Each row of a before or after table is a point. One or more steps were done to the points. Then noise was added and the rows were shuffled. The steps act on columns, c1 being the first. Write out the steps. A step turns or swaps two columns, mirrors them in a line or flattens them onto one, adds a multiple of one to another, or multiplies or shifts one. Angles are multiples of 10 degrees, from the lower column toward the higher: turns from -170 to 170, lines from 10 to 170 but not 90. Use the fewest steps. Two steps may share a column if one is a turn and the other turns, adds or multiplies; they go together, in the order done. Otherwise the lowest column goes first.

Before:
[[ 1.4 -4.4  4.2]
 [-2.2 -5.0 -4.9]
 [-1.3 -5.6 -2.9]
 [ 0.5  0.5 -7.2]
 [ 0.2  0.7 -2.2]
 [-3.0 -0.6 -3.2]
 [-0.3  1.1  5.4]
 [ 0.7 -3.2 -1.4]
 [ 0.7 -1.0 -2.4]
 [ 3.0  8.1 -2.6]
 [-2.4 -0.8  3.2]
 [-1.7  1.7  9.1]
 [ 0.1  2.5  7.6]
 [ 1.6  5.0  2.9]]
After:
[[ 2.5  0.3  2.9]
 [-1.1  0.7 -1.1]
 [ 7.5  2.7 -1.3]
 [ 0.7  1.0 -2.6]
 [-3.2  0.6 -0.6]
 [ 0.9 -0.7  2.5]
 [-4.7  1.3  1.8]
 [ 0.6  0.6 -0.7]
 [ 5.0  1.5  1.0]
 [ 1.9 -1.6  3.8]
 [-4.9 -2.0 -2.2]
 [-0.6 -2.2  1.1]
 [-0.7 -3.0 -1.6]
 [-6.0 -1.6 -1.4]]
Steps: swap c1 and c2; multiply c3 by 0.4

Before (9 x 8):
[[-2.0  1.6 -1.4  2.1  3.8  0.7 -1.1  2.2]
 [ 3.1 -2.8 -2.7 -3.8 -3.7  0.5 -4.1  0.1]
 [-2.4 -2.4 -0.3  3.6  6.9 -2.6 -1.0 -3.8]
 [ 5.7 -3.3  2.1  4.4 -0.2 -0.7  2.3 -3.8]
 [ 6.5 -3.6 -3.0  5.7  2.8 -2.6 -0.3 -1.9]
 [-3.6  2.0 -3.0  4.1  3.6 -3.6  0.5 -4.7]
 [-0.2  3.3 -0.8  3.1  7.4 -2.4 -1.9 -4.9]
 [ 3.2 -2.0  1.2 -1.4 -3.4 -3.7 -2.7  3.0]
 [ 3.1 -1.8 -2.1 -4.7 -0.6 -2.0  0.5  1.7]]
After:
[[ 3.3 -0.4  0.5 -4.8 -0.6 -2.0  0.5  2.8]
 [-1.1  4.9 -4.6  3.2  7.3 -2.4 -2.0 -1.9]
 [-3.4  4.8 -5.5  4.1  3.7 -3.6  0.5  0.3]
 [-3.2 -0.5 -3.4  3.9  6.8 -2.7 -1.3 -1.7]
 [ 1.8  0.6  3.1 -1.6 -3.3 -3.6 -2.7  0.3]
 [-2.5  1.1  1.3  2.1  3.9  0.7 -1.2  2.2]
 [ 6.3 -1.6 -3.3  5.5  2.8 -2.6 -0.2  1.6]
 [ 7.0 -2.9 -2.2  4.3 -0.3 -0.5  2.2 -3.8]
 [ 1.1 -3.1 -1.5 -3.8 -3.8  0.5 -4.1  2.4]]
Steps: add 0.5 times c7 to c1; add -0.7 times c6 to c2; turn c3 and c8 by -60 degrees

Before (9 x 12):
[[-6.5 -6.0 -2.9 -0.9 -2.3 -3.6  7.3  1.0 -1.3  0.4 -1.1  0.4]
 [ 2.5  2.6 -3.4  0.0 -5.8 -1.0  3.5 -3.8 -1.2 -1.5 -0.9 -1.5]
 [ 0.8 -5.7  0.4 -0.4  0.0 -5.7 -2.3  4.0  2.2 -6.5  2.3 -0.5]
 [ 3.9  2.3 -1.2 -0.2  5.4 -3.5  2.6 -1.9 -2.0  0.1 -1.5 -2.2]
 [-1.2  0.4  3.3 -3.0  3.4 -1.9 -2.3 -1.5  0.8 -3.1 -1.8 -2.6]
 [-1.9 -3.0 -3.1 -1.8 -0.5  4.4 -1.5 -1.9  3.1  1.3  5.5  1.2]
 [ 0.1 -2.8 -3.3 -1.0 -0.4  1.1 -5.0 -0.8  2.8 -3.8 -5.1 -1.6]
 [-1.8 -0.7 -2.8  4.1 -0.2 -2.5 -1.1  4.8  4.8  3.0  1.6 -6.9]
 [ 0.8 -2.9 -0.5  6.5 -7.9 -0.7  0.5  4.3  2.3  4.5  0.9 -4.6]]
After (9 x 12):
[[ 3.1  6.8 -3.4 -2.3  5.5 -3.4  2.4 -2.1 -2.2  0.1 -1.5 -2.2]
 [-4.8 -0.6 -4.3  4.0 -2.5 -3.5  7.2  0.6 -1.7  0.5 -1.0  0.8]
 [-3.2  2.5  2.0 -5.5 -8.8 -0.7  0.3  4.5  2.4  4.3  1.2 -4.7]
 [ 0.1  1.5  0.3  2.6 -1.1  4.5 -1.3 -2.3  2.9  1.3  5.1  0.8]
 [ 0.1  2.5 -1.0  0.8 -1.2  0.5 -4.8 -1.3  3.1 -3.9 -4.9 -1.8]
 [ 1.0 -0.6  2.9 -0.4  0.7 -5.2 -2.3  3.9  2.2 -6.6  2.4 -0.4]
 [ 1.9  7.6 -4.6 -1.2 -5.8 -1.6  2.9 -4.1 -1.0 -1.2 -1.4 -2.2]
 [-4.2  3.9  2.2 -2.1 -0.3 -2.4 -0.9  5.0  4.5  3.0  1.5 -6.7]
 [ 1.2  5.5  4.4  2.6  3.2 -2.1 -2.5 -1.9  0.2 -2.6 -1.8 -3.1]]
Steps: mirror c1 and c4 in the line at 160 degrees; shift c2 by 5.0; add 1 times c9 to c3
